Each row of a before or after table is a point. One or more steps were done to the points. Then noise was added and the rows were shuffled. The steps act on columns, c1 being the first. What was done? A step turns or swaps two columns, mirrors them in a line or flattens them onto one, adds a multiple of one to another, or multiplies or shifts one. Angles are multiples of 10 degrees, from the lower column toward the higher: turns from -170 to 170, lines from 10 to 170 but not 90. Use the fewest steps. Two steps may share a column if one is a turn and the other turns, adds or multiplies; they go together, in the order done. Otherwise the lowest column goes first.
In the rows, zero is written as 128.

Before (14 x 2):
[[115 121]
 [132 135]
 [129 128]
 [134 119]
 [137 131]
 [129 124]
 [112 148]
 [129 129]
 [121 123]
 [118 151]
 [139 128]
 [108 136]
 [122 168]
 [116 149]]
After (14 x 2):
[[124 197]
 [133 127]
 [123 191]
 [121 107]
 [125 115]
 [129 116]
 [125 249]
 [121 188]
 [119 153]
 [131 101]
 [128 127]
 [128 130]
 [129 149]
 [130 138]]
Steps: multiply c1 by 0.4; multiply c2 by 3

Before (13 x 6):
[[ 84 143 108  98  93 165]
 [160 113 196 124 146 119]
 [166  97 122 146 124 136]
 [177  92 136 120 115  98]
 [128 156 168 160 112 128]
 [ 97 148 120 135 121 144]
 [103 166 131 100 113 160]
 [150 112 163 180 133 123]
 [162  90 139 157 118  79]
 [155  93 146  81  92 141]
 [102 159 171 144 106 163]
 [150 101 131 101 131 126]
 [148 165 142 142 112 141]]
After (13 x 6):
[[170 114 124 145 164 178]
 [174 106 127 102 163 163]
 [108 106  78 151  94 105]
 [168 118 133 134 154 119]
 [103 123 136 147 106 113]
 [165 132  94 170 143 137]
 [138 124 127  95 156 126]
 [ 93 117 121 104  86  99]
 [139 115  86 159 102 134]
 [137  87 106  74 154 119]
 [153 142  61 112 145 149]
 [153 118 114 133  86 117]
 [ 79  98 143 111 108  87]]
Steps: turn c1 and c4 by -20 degrees; turn c2 and c5 by -80 degrees; turn c3 and c6 by 170 degrees

Before (12 x 11):
[[120 119 101 133 138 150 131 123 125 116 141]
 [116 111 106 147  97 123 117 117 141 133 129]
 [151 121 105 142 138 133 114 113 131  88 125]
 [143 131 117 140 129 117 139 140 143 131 131]
 [152 134 126 117  60 143 115 125 129 130 140]
 [135 130 125  99 153 128 115 116 140 133 102]
 [122  76 113 143 145 128 119 134 109 128 129]
 [124 112 125 145 133 137 132 150 143 116 110]
 [133 128 101 106 151 120  92 127 141 105 124]
 [119 135 116 120 129 136 130 129  68 125 127]
 [130 121 111 107  91 121 135 121 141 119 128]
 [119 108 135 139 155 112 117 125 146 113 134]]
After (12 x 11):
[[128 116 135 119 125 135 131 128  68 126 120]
 [141 101 119 133 116 150 133 137 124 127 121]
 [134 136 108 138  84 111 119 144 146 129 119]
 [130 106 110 147 194 122 117 122 140 131 115]
 [124 102 128 106  89 119  97 140 141 133 134]
 [109 125 112 145  98 136 134 112 143 127 123]
 [102 124 130  99  97 128 115 151 140 129 135]
 [130 113  76 143  92 128 118 131 111 129 122]
 [140 126 135 117 248 143 114  96 129 131 151]
 [131 116 131 140 115 117 138 118 142 126 143]
 [127 112 120 106 199 121 136 116 141 126 129]
 [125 105 122 143 127 132 122 144 132 128 151]]
Steps: swap c1 and c11; swap c2 and c3; turn c5 and c8 by 150 degrees; multiply c5 by 2; flatten c7 and c10 onto the line at 170 degrees

Before (13 x 18):
[[ 91 151  82 181 151 139 152  98 109 126 102 103 140 125 150 112 128  96]
 [117 123 163 110 136 113 139 121 142 139 177 105 123 121 140 103 140 119]
 [165 133 145 118 103  85 141  98 103 103 134 102 156  96 130  92 146 131]
 [ 91 133  83 117 158 139 137 131 172 148 141 147 142  97 117  85 124 120]
 [154 123  95 162 145 145  98 102 110 142 141 164 161  75 136 159 143 135]
 [136 163 145 150 143 132  92 145 121 173 180 146 103 136 131 100 149 170]
 [109 140 132 180  97 146 107 150 162 143 153 136 119 144 174 142 131 130]
 [152  86 102 129 131 140 129 131 116 174 162 156 136 143 170 142 134 109]
 [117 134 132 122 149 142 156 139 135 131  99 120 132  74 181 124 154 141]
 [161 161 106 162 153  89 134 135 175 113 129 155 152  87 174 162 194 155]
 [152  92 147 154 114 151 100 105 178 128 145  96 172 149 141 110 123 138]
 [104  89 160 113 148 102 167 103 153 165 123 165 185 101 122  78 117 156]
 [ 84 106 115 138 108 106 159 156 120 102 158  91 116 149 149 120 149 121]]
After (13 x 18):
[[173 134 122 124 145 145 156 122 132 100  93 126 130  83 175 121 155 135]
 [ 92 115 146  86 144 145  99 128 112 113 186 163 163  72 140 158 118 156]
 [128 134 165 139 163 135 133 132 177 112  71 144 143  98  87  86 134 157]
 [ 89 124 103 130 134 111 140 143 143 106  86 107 118 117 131 100 142  98]
 [121 159 125  84 152  89 139 101 179  84 152 155 156  85 148 165 170 164]
 [179 150 183  79 154 135 155 115 114  93  73 105 142 126 164 111  98 131]
 [158  90  84 127 151  99 170 152 153 134  53 162 185  99 105  76 117 131]
 [ 86  91 106  98 117 150 110 130 176  99 186 101 165 147 118 109 107 121]
 [133 107 138 132 112 107 153 105 130  72  31  89 116 148 154 122 144 137]
 [ 59 168  97 113 140 132  92  99 120 143 173 148 101 136 140 100 144 156]
 [ 99 141 125 101  93 147 104  79 164 109 131 138 115 141 157 143 124 121]
 [ 90  86 159 127 137 145 128 128 115 144 141 153 132 144 180 140 135 130]
 [122 131 109 110 105  85 140 161 100  74 144 100 154  95 137  91 137 121]]
Steps: add -1.5 times c7 to c1; turn c1 and c11 by 110 degrees; mirror c3 and c18 in the line at 110 degrees; turn c4 and c8 by -140 degrees; turn c4 and c17 by 30 degrees; add -0.5 times c9 to c15; shift c10 by -30

Before (14 x 32):
[[152 158 131 128 114 136 115 117  98 138 146 107 108 153  97 113 114 138
  130 120 136 145 151 156 121 132 135 136 104  98 109 168]
 [147 111 159 128 131 123 166 143 146 117 114 160 154 120 139 104 137 104
  115 149 150 140 102 117 160 149 136 113 114 121 112 108]
 [123 121  84 142 120 147 125 120 139 149 138 102 109 161 120 123  99 117
  125 103 116 165 114 151 108 132 151 140  96 119 116 144]
 [170 107 136 118 105 101 140 170 144  64 111 129 146 116 147 114 141  93
  114 135 135 110 112 128 155 115 121 126 113 156 110 120]
 [111 150 131 148 110 137 125 126 132 128 141 101 102 123  98 131 116 123
  159 100 121 155 143 171  96 125 165 146 115 110 121 139]
 [173 160 140 106 121  88 104 136 141  99  97 115 151 134 169 113 151  88
  128 128 130 116 147 132 137 115 118 124 162 140 144 112]
 [145 100 105 153 134 127 163 134 140 131 136  93 107 132 131 103 105 153
  148 115 114 133 122 161 100 146 153 122 118 118 130 160]
 [129 126 116 132 119 127 147 129 122 134 145 102 114 149 106 134 131 127
  136 116 145 168 125 160 110 136 128 182 127  85 132 157]
 [138 125  95 144 140 131 144 138 129 118 136 120 108 158 118 145  94 129
  163 134 117 154 123 160  95 142 158 138 115  90  89 147]
 [130 149 142 116  98 130 110 122 109 118 135 136 119 161 133 118 145  98
  143  89 139 100 161 125 132 106 108 142 171 125 115 138]
 [122 123 111 126 144 129 167 149 137 117 142 145 167 103 120 115 139 100
  109 168 133 116 133 129 156 121 115 120 104 113 118 125]
 [132 134 100 127 104 142 164 183 107 133 144 155 152 119 109  98 109 141
  103 136 140 140 158 121 146 159 145 138 114  95 119 109]
 [178 147 144 104 116  93 130 157 158 116 125 149 142 126 154 159 165 103
  121 113 149 105 127 127 147 115 122 110 141 158 136 136]
 [167 108 127 124 159 120 151 156 156  92 150 138 165 117 115 109 127 100
  109 126 164 124 125 123 139 135 121 114 116 130 116  90]]
After (14 x 32):
[[121 123 110 145 117 147 125 121 140 147 158 152 109 162 121 117  97  97
  125 105 135 166 115 151 108 131 150 140  97 118 114 144]
 [151 160 126 120 112 135 118 116 100 137 168 151 111 155  96 128 115 157
  128 118 131 144 152 155 120 131 136 137 104  95 111 171]
 [172 158 133 116 122  87 104 138 142  98 119 150 151 134 171 133 153   9
  128 129 110 117 148 132 137 115 117 125 162 138 147 114]
 [176 147 133 101 118  90 130 158 158 112 145  91 141 127 153 118 164  55
  122 114 113 104 129 126 150 116 123 109 136 158 137 134]
 [127 125 124 114 120 125 147 127 123 132 164 144 115 149 105 107 131 124
  135 116 140 165 125 160 110 132 128 182 126  84 130 160]
 [170 110 129 118 104 103 141 167 143  65 132 137 144 117 148 138 139  23
  115 132 121 109 109 129 155 116 122 127 113 154 112 120]
 [169 107 129  95 157 119 151 154 158  93 171 129 167 115 113 148 126  45
  110 126 134 122 127 123 137 136 119 113 116 131 118  88]
 [139 126 118 143 139 132 143 136 127 118 155 124 107 158 119 108  94 131
  164 137 139 152 119 162  96 140 159 137 115  88  87 146]
 [148 111 143 109 131 123 165 140 150 116 136 121 154 120 141 166 137  56
  114 150 136 137 103 117 162 150 134 114 113 121 109 111]
 [111 151 127 145 111 137 126 128 133 128 160 146 105 125  98 106 117 114
  158 102 146 156 144 172  95 127 164 146 115 109 120 135]
 [120 124 122 121 143 127 167 150 137 116 163 124 166 103 122 149 141  45
  108 168 128 116 135 130 155 124 115 120 104 112 119 123]
 [131 147 135 111  97 128 111 121 109 118 155 126 120 161 134 141 148  40
  144  89 122 101 162 124 131 107 110 143 171 124 111 139]
 [132 136 116 117 103 144 163 184 105 133 163 126 151 120 108 169 106 167
  101 135 133 139 158 120 146 158 145 140 118  94 121 108]
 [143  98 117 150 132 126 165 135 141 131 158 172 105 130 130 125 104 204
  149 116 147 131 122 162  99 145 153 125 120 119 131 159]]
Steps: multiply c3 by 0.4; turn c4 and c21 by 70 degrees; shift c11 by 20; turn c12 and c16 by 140 degrees; multiply c18 by 3

Before (11 x 64):
[[128 152 141 118 117 204 116 134 106 121 117 133 148 146 137 126 135 122
  140 154 113 166 104 147 104 145 142 133 113 110 140 129  73 118 122 101
  249 124 121 152 107 138 156 109 120 123 141 103 148 129 149 138 158 129
  121 102 142 144 136 116 114 144 106  83]
 [117 154 131 123  89 144 134 130 105 151 112 140 130 156 139 112 125 123
  129 157 105 145 137 137 174 138 139  98 115 121 137 138 104 150 107 108
  112 191 153 144 158 132 140 149 123  84 142 136 129 153 149 158 160  32
  113 122 123 159 127 141 115 154  99 129]
 [128 159 142  98 110 107 134 128 164 120 105 117 126 110  58 134 114 141
  133 104 113  90 146 145 122 120 134 145 178 116 190  85 121 111 102 128
  118 128 169 123  95 141 151 156 115 112 138 135  93 134 127 150 144 136
  123 102 148 138 152 133 105 119 149  89]
 [129 127 134 127 153 118 114 131 132 126 110 130  90 138 157 114 145 137
  149 101 105 162 135 146 124 149 167 145 137 105 133 137 144 111  75  93
  120 127 103 144 100 139 103 113 115 124 139 141  94 121 145 136 142  98
  135 139 124 153 150 116 117 103 114 132]
 [ 91 154 112 173 147 113 123 130 122 131 125 129 148 127 155 110 102 122
   68 150 114 136 115 141 103 144 122 140 153 116 112 140 141 158 143 102
  136 157 142 115 178  80 181 107 123 111 145  96  92 115  97 152 130 114
  121 172 121 184 149 121 121 125 120 116]
 [109 110 123 102 151 107  25 149 142 134 115 123 114 133 147 103  95 133
   96 158 108 108 146 155 126 105 121 117 179 117 163 119 139 133  94 102
  103 139 139 123  97 101 188 134 124  73 145 115 111 124 147 143 132 139
  108 132 103 147 141 114 120  99 144 129]
 [122 160 128 124 133 123 125 129 105 143 114 127 137 115 165  97 137 151
  131 152 120 158 109 134 146 144 143 144 166 109 112 130 137 131 125 150
  123 172 120 137 128 119 159 156 114 129 152 137 119 192 134 142 137 132
  134 100 146 148 132 122 118 153 121 133]
 [126 109 106 102 155 156 126 127 147 151 168 126 136 116 166 107  96  99
  144 120 135 143 103 150 108 120 122  93 146  67 121 117 121 115 142 153
  106 133 136 125  93 140 105 152 120 117 142 141  91 115 120 106 148 127
  134 109 153 146 151 124 135 108 108 133]
 [ 87 163 132 139 159 117 122 159 200 116 118  95 111 156 147  98 123 136
   96 149 109  95 135 134 112 130 124 112 164 114 123 127 115 113 143 165
  103 144 104 134 173 124  85 162 139 115 145 128 141 125 147 155 135 137
  116 127 148 142 126 111 117 138 129 117]
 [136 164 139 110 133 114 138 154 131 117 109 139 140 109 145 119 137 116
  153 112 177 115 122 134 104 143 135 121 128  89 110  92 132 119 144  93
  107 191 110 139 111 124 176  91 126 132 180 138 141 114 134 150 128 137
  108 108 136 145 130 160 113 101 143 150]
 [104 160 140 100 116 119  98 135 155 169 113 126 145 117 160 158 101 151
  133 107 156  95 145 173 151 135 120 123 106 106 121  86 144 115 135 115
  121 136 103 148  99 141 141 156 115 125 140 111 142 130 114 156 131 125
  130 138 119 145 114 129 122  98 144 129]]
After (11 x 64):
[[ 24 162 127 142 166 120 120 156 201 118 118 100 133 154 149  92 120 136
   92 148 113  96 137 137 111 130 122 117 166 111 117 126 114 125 141 166
  103 149 104 136 173 120  85 164 139 118 149 105 142 121 150 152 135 135
  113 126 150 146 127 143 116 112 129 122]
 [117 167 132 122 136 119 122 126 102 140 109 133 116 117 166 101 136 152
  125 155 120 155 110 135 148 139 144 149 167 108 114 127 129 130 122 147
  126 171 117 119 126 120 157 155 167 129 151 136 121 195 131 143 140 132
  134 100 143 146 129 137 121 129 122 135]
 [126 130 134 130 158 117 114 133 132 127 110 134 128 137 155 115 139 135
  148 100 105 158 133 145 121 150 170 140 138 104 131 137 141 136  75  90
  124 127 107 122  97 138 104 110 102 126 139  86  92 119 142 139 143  98
  134 139 127 155 142 148 116 150 113 134]
 [ 39 155 109 172 148 113 118 134 120 133 124 131 149 127 158 108  97 122
   69 156 114 137 113 147 111 142 119 138 151 118 112 138 138 138 144 107
  134 154 137 141 176  79 181 102 127 105 149 172  91 115  98 151 131 115
  125 170 125 176 153 126 118 130 121 116]
 [146 165 142 109 131 112 142 149 133 118 106 140 116 106 147 119 138 114
  148 116 177 118 122 135 104 148 136 121 130  93 109  96 131 112 146  94
  108 191 106 101 115 127 174  97  93 127 180 128 142 113 137 149 127 139
  111 110 135 145 130 109 112 143 146 149]
 [ 84 106 127  99 151 103  24 149 145 133 116 124 145 131 146 101  97 135
   94 156 102 105 145 153 126 105 123 116 182 118 163 118 138 141  87 100
  100 137 139 136  95 104 187 131  98  72 144 126 112 122 144 148 130 137
  106 133 101 146 140 135 118 142 140 134]
 [102 148 131 124  88 142 133 128 102 149 111 140 117 159 142 115 130 121
  126 158 108 147 141 134 174 139 145  94 115 122 132 136 105 148 107 111
  114 194 148 113 161 135 142 154 166  87 141 129 130 156 153 154 159  33
  116 123 124 161 133 129 109 126  95 125]
 [125 111 106 101 155 157 130 128 152 150 170 129 115 109 164 108  95  97
  145 119 136 140 103 152 107 118 123  94 145  69 119 114 122 112 137 154
  107 133 135 127  96 142 104 152 109 116 144 130  87 114 118 105 146 129
  136 109 153 141 154 130 134 142 106 138]
 [ 66 163 140 100 117 121  97 132 155 166 114 123 144 118 164 155 100 153
  135 105 164  96 148 172 151 140 122 122 104 102 123  86 142 106 138 117
  121 136 104 112  95 137 139 162  96 128 140 141 142 130 114 159 135 130
  132 135 118 143 117 136 125 153 143 134]
 [124 152 141 117 117 207 116 134 108 126 120 132 147 146 134 125 133 127
  144 150 112 167 106 150 102 150 140 133 112 114 141 128  73 113 127 106
  246 124 120 117 103 135 159 109 147 123 141 148 148 131 149 137 159 132
  118 105 147 150 135 157 116 129 106  86]
 [129 158 143  99 110 106 133 129 166 122 101 115 126 113  60 129 113 139
  133 104 113  90 142 142 121 121 131 146 177 116 193  86 117 113 102 132
  118 132 167 124  95 145 152 156 124 110 137 120  92 132 124 152 141 134
  123 106 146 138 153 121 106 140 149  92]]
Steps: multiply c1 by 2.5; turn c13 and c34 by -30 degrees; turn c13 and c48 by 110 degrees; turn c40 and c60 by 140 degrees; turn c45 and c62 by -110 degrees; multiply c45 by 1.3

Before (9 x 64):
[[128 153 104 109  95 137 127 148 170 167 103 103 158 101 105 124 110 109
  121 148 133 184  79  90  90 124 172 161 127  95 109 157 120 122 145  90
  110 111 115 140 136 164  95 185 139 102 115 175 113 172 164 135 100 132
  132 111 100 157 167 146 119 125 109 129]
 [199 101 148 151 132  97 138  91 129 141 150 104 137 182 156 143 152 163
  164  93 139 100 150 117 183 105 130 144 195 175 111  96  87 160 116 147
  120 181 116 102 155 111 160 114 112 136 187 127 153 145 100 137 145 175
  121 161 121 106  98 109  88  88 154 122]
 [157 163 108 174 125 163 103 134 137 131 113 103 174  91 105 131 125 100
  135 158 116 165 101 132  93 128 177 116  98 135 125 184 121 129 139 106
  127  88 122 148 101 127 118 212 153 101 112 174 122 129 157 128 114 132
  128 116  98 182 133 142 151 114 116 158]
 [171  94 125 142 129 106 122 119 118 118 117 159 129 134 178 140 147 156
  140 121 167  95 178 163 143  91  81 151 192 140 134 122  82 157 120 166
  116 171  99 124 133 116 171 105 157 109 150  99 159 145  91 121 135 159
  154 130 135  91 120  99 113  99 123 120]
 [158 168 103 163 128 120 129 146 144 149 127 121 149  84 111 107 107 105
  121 131 114 155  82 111  95 157 153 134 121 106  95 140 143 117 138  82
  128  99 150 160 120 130  79 165 145 107 104 180 100 176 130  94 131 123
  151 160  93 146 125 134 147  96 111 167]
 [196  84 113 144 115 119 162 105  84 138 160 126 114 162 158 128 177 172
  167  99 189  96 133 135 175 128  94 155 197 175 118 119 113 174 113 149
  160 167  81 114 172 162 114 128 147 134 168  84 151 129 127 151 142 155
  144 171 149  83 133  95 126 110 145 113]
 [167 117 142 141 132 107 132 110 124 119 152 113 158 149 180 104 163 155
  132 145 146 122 158 119 162 137 104 157 179 154 106 142 101 130 128 129
  123 154 100 112 139 106 162 112 141 117 174  67 136 109 114 111 143 149
  111 135 139  61 111 118 107  79 138 107]
 [120 168  80 137 145 187 137 109 167 117 132 126 142 118 149 150 145 133
  132 129  97 159 150 151 121 100 155 113 136 104 133 139 141 113 165 108
  109  85 122 138 123  64 129 162 123  96 143 148 154 161 133  84 149  95
  130 134  97 107  91 165 155 113  75 140]
 [138 169 105 172 138 150 137 164 177 104 136 125 148 126 149 130 148 101
  123 145 103 151 120 141 109 110 158 130  93 118 159 129 140 136 167 121
  107 126 137 148 137 127 123 153 133 115 121 174 165 143 124 108 115 101
  107 108 103 109 123 160 145  72 127 134]]
After (9 x 64):
[[203  97 143 149 126  98 139  98 128 142 153 103 136 186 156 130 158 167
  161  98 123 102 155 116 184 107 106 114 191 179 113 100  88 157 113 147
  117 183 115 104 150 116 166 111 114 139 182 125 155 140 103 141 144 177
  119 170 119 109 145 153  93  83 153 123]
 [156 166 106 192 127 161 104 130 134 133 114 101 176  95 100 131 127  99
  140 154 136 166 101 130  97 128 160 139  98 130 130 181 119 131 145 107
  124  92 125 148 103 130 118 213 151 100 108 177 123 130 156 127 116 130
  129 118  94 186 112 121 153 111 111 162]
 [194  89 107 126 116 123 158 103  85 135 158 129 116 168 161 140 180 172
  157 101  75  94 140 139 170 130  51  93 196 173 120 123 107 173 120 141
  162 163  76 118 171 167 109 125 146 133 165  83 152 122 125 135 139 155
  145 136 157  82 176 154 123 115 145 117]
 [167 122 147 126 128 104 134 106 126 110 149 113 165 150 177 132 162 155
  135 144 112 119 157 117 164 138  75  97 181 156 107 145 102 133 128 136
  120 151 102 112 138 101 164 114 142 117 174  65 134 108 114 125 146 152
  110 149 135  62 134 133 105  84 131 111]
 [122 167  79 146 142 184 139 104 170 143 126 126 151 118 147 102 140 137
  136 130 158 159 140 156 120  99 164 150 138 107 129 143 145 108 163 107
  107  86 125 136 126  54 127 157 126  94 140 154 147 162 129 130 149  96
  127 153  93 109  82 145 159 122  70 143]
 [175  90 122 120 129 105 126 117 114 134 118 157 130 136 178 109 150 153
  145 125  90  90 174 168 145  88  38  99 192 136 136 119  85 156 118 168
  116 174 101 120 127 114 174 109 154 106 151  98 164 143  88 127 135 156
  157 146 140  90 153 117 115  98 126 121]
 [132 148 104 132  93 142 130 145 173 148 112 109 164  98 104 172 113 114
  122 145 130 185  80  91  86 127 223  93 127  96 110 155 123 125 142  90
  111 107 116 144 131 164  99 184 140  98 116 182 113 170 166 114  97 132
  135  81 105 159 125 115 123 126 112 124]
 [143 174 104 177 136 152 131 168 175 117 135 123 152 125 149 109 148 105
  124 143 153 152 116 139 109 106 137 138  95 112 155 132 146 134 171 121
  107 124 137 150 142 117 119 154 131 114 120 173 165 142 124 111 114 110
  109 121 102 103  94 117 147  67 130 135]
 [152 169 108 167 128 122 130 145 146 124 131 123 142  81 110 165 108 102
  119 132 143 150  84 109  93 163 136 120 122 114  93 143 147 115 134  84
  127  93 149 160 117 115  79 162 141 106 107 185 103 174 135  98 131 120
  147 126  94 140 133 156 149  90 113 164]]
Steps: turn c4 and c27 by -30 degrees; multiply c27 by 2; mirror c10 and c16 in the line at 30 degrees; turn c21 and c28 by -170 degrees; turn c42 and c52 by -30 degrees; turn c56 and c60 by 70 degrees; turn c56 and c59 by 70 degrees
